Rows are points. The last column is the point's height on a tilted bowl or saddle (a function of degree 2), plus a little noise. Count its main directions that bend up, bend down and stay straight.
In the rows, zero is written as 128.

Points (10 x 3)
[[120 140 140]
 [148 140 138]
 [119 102 104]
 [164 188 162]
 [108 139 138]
 [ 59 146 125]
 [135  96  97]
 [162  85  79]
 [173 115 109]
 [ 96  64  51]]
Directions: 0 up, 2 down, 0 straight

Points (17 x 4)
[[139 230  91 148]
 [ 92 126 130  84]
 [105  95 146  92]
 [164  99 152  94]
 [166 131 184 119]
 [175 137 151 109]
 [ 93  57 151  81]
 [112 206 141  81]
 [126 115 158 108]
 [146  96 107  79]
 [170 115 173 111]
 [141 140 173 111]
 [122 157 173  83]
 [108 127 167  73]
 [148 110 161 113]
 [ 97 162 124  88]
 [151 129 183 115]]
Directions: 0 up, 1 down, 2 straight

Points (16 x 4)
[[106 201 128 165]
 [143 129 124 113]
 [146  74 162  40]
 [146 188 134 117]
 [ 87 176 108 166]
 [114 160 104 143]
 [155 123  72 121]
 [180  85 143  72]
 [ 93 106 127 107]
 [125 145 102 129]
 [ 76 125 126 131]
 [115 152 121 137]
 [104 197 143 168]
 [194 156 122  84]
 [152 116  66 120]
 [107 149 196 112]]
Directions: 1 up, 2 down, 0 straight

Points (26 x 5)
[[146 161 132  95 160]
 [124 123 120  76 162]
 [106 123 175 138 130]
 [192 154 119 146 153]
 [160  58 130 165 144]
 [171  94 135 122 157]
 [129 147 124  78 161]
 [111 133  25  42  45]
 [100 109 136 181 165]
 [114 145  78 111 148]
 [119 128 125 189 174]
 [115 137 114 193 189]
 [113 177  65 101 151]
 [174  89 138 113 162]
 [128 176 175 181 126]
 [144  98  84 113 134]
 [128 112  83 142 147]
 [130 177  73 151 186]
 [101  80  98 134 146]
 [ 70  83  96 141 154]
 [158 109 127 138 151]
 [125  79 118 153 149]
 [ 62 142 120  85 164]
 [107 140 111 128 164]
 [124 116 125 109 155]
 [ 89 120  47 115 120]]
Directions: 1 up, 1 down, 2 straight

Points (23 x 5)
[[145 112 117 115 136]
 [102 143 142  70 127]
 [157 124  79 132 150]
 [ 70 138  97  87 156]
 [122 158  96 155 159]
 [112  97 134 119 143]
 [105 137 102 141 151]
 [142 117  45  84 179]
 [227 137 178  93 174]
 [ 93 124  99 142 158]
 [101 188  93 165 180]
 [ 77 109 119 142 162]
 [119 108 145  99 133]
 [137 121  62 141 162]
 [134 119 107 150 147]
 [135 105 113  64 148]
 [124  95 132 149 150]
 [ 99 189 108 122 151]
 [123 150 116 146 146]
 [ 85  86  63  83 194]
 [ 99  94 106  61 163]
 [ 79 118  85 185 198]
 [212 127 158 106 156]]
Directions: 3 up, 0 down, 1 straight

Points (44 x 7)
[[ 62  32 108 101  95 156 159]
 [172 160 159  66 199 106 199]
 [119 170 126 151 145  94 135]
 [131  84  99 126 127 116 141]
 [130  98 114 161 111  40 158]
 [162 134 103  69 159 147 174]
 [ 59 126 137  42  97  77 204]
 [ 93 169 140 121  35 131 152]
 [134 137  78 140 188 109 172]
 [ 97 135 149 141 180 156 159]
 [134 121 145 129 152 130 144]
 [109 114 169 126 129 131 144]
 [202 149 148 186 122 104 159]
 [ 96  88 143 169 129  96 139]
 [ 99 171 122  86 138 134 158]
 [170 216 142 152 113 144 148]
 [218 166 106 143 116 165 180]
 [115 148  69 171 107  52 156]
 [167 112  55 147 137 120 167]
 [ 68 127  94 122  70 124 147]
 [108 143 100 136 152 108 144]
 [142 174 150 100 100 157 154]
 [151 126 140 124 100 133 137]
 [ 79 139 141 121 147 134 148]
 [107  66 103 121 126 143 142]
 [116 107 101 110 116 144 141]
 [117 162 106 172 155 154 142]
 [ 92  97 123 139 147 108 144]
 [134 170 135 100 127 150 150]
 [107 139 139 161 165 172 150]
 [118 110 114 135 142 140 139]
 [118  94 132  92 144 171 158]
 [159 178 157  70 102  82 166]
 [107 129  81 107 191 121 179]
 [182 106 140 174 152 116 156]
 [139  82 129 109 108 118 138]
 [108 126 120 174 200 177 173]
 [123 202 146 172 149 160 140]
 [115 106 105 213 132 104 141]
 [154 115 115  96 128  20 183]
 [101 145 176  44 142 131 196]
 [ 92 120 106 118 139 108 146]
 [107 123 183  47  97 158 195]
 [129 194  91 136 161 147 157]]
Directions: 5 up, 0 down, 1 straight

Points (43 x 7)
[[154 108 105 110 155 107 147]
 [114  85 120 130 149 140 149]
 [ 68 119 135 107 154 125 159]
 [206 121 131 157  75  74 160]
 [ 65 136 108 118 188 175 187]
 [ 42 134 103 150 163 108 176]
 [169  70 157  76 137 123 163]
 [113 143 133 137 204 133 165]
 [ 88 155 147 134 124 161 160]
 [156 144  83  84 170 159 151]
 [121 107 192 147 123 127 140]
 [101 116 126 105 124 150 147]
 [ 94 154 102 130 139  75 156]
 [154 120 149 117 145  86 141]
 [ 99 159 114 107  95  77 153]
 [105 102 123 159 136 165 152]
 [143 168 146 139  74 203 175]
 [182 114 146 124 114 168 148]
 [ 49 127  76 124  57 168 187]
 [165 123 125 148 146 137 141]
 [164 131 114 172 105 129 138]
 [ 34  83 161 163 125 131 172]
 [ 76 123  96 151 118 149 156]
 [169 187 145 163 119 110 163]
 [106 222  54 182 141 122 203]
 [159 191 149 116 168 130 162]
 [133 119 155  65 152  76 159]
 [160 129 195 149  78 132 146]
 [150 167 121 107 104 137 144]
 [169 140 127 117 170 163 152]
 [114 182 130 157 123 108 156]
 [ 92 182 162 183 166 127 185]
 [176 150 115 137  59 121 153]
 [ 56  70 131 132 148 186 201]
 [102 150 107 177 109 134 149]
 [108 104 168 123 116 141 143]
 [ 59 170 140 105 155  83 171]
 [158 137 163 116 150 152 149]
 [108  92 116 171  87 125 136]
 [129 146 117  87 171  92 151]
 [ 90 160 214 131 127 102 169]
 [177  91 167 175  96 114 131]
 [171  76 120 180 176 134 156]]
Directions: 5 up, 0 down, 1 straight
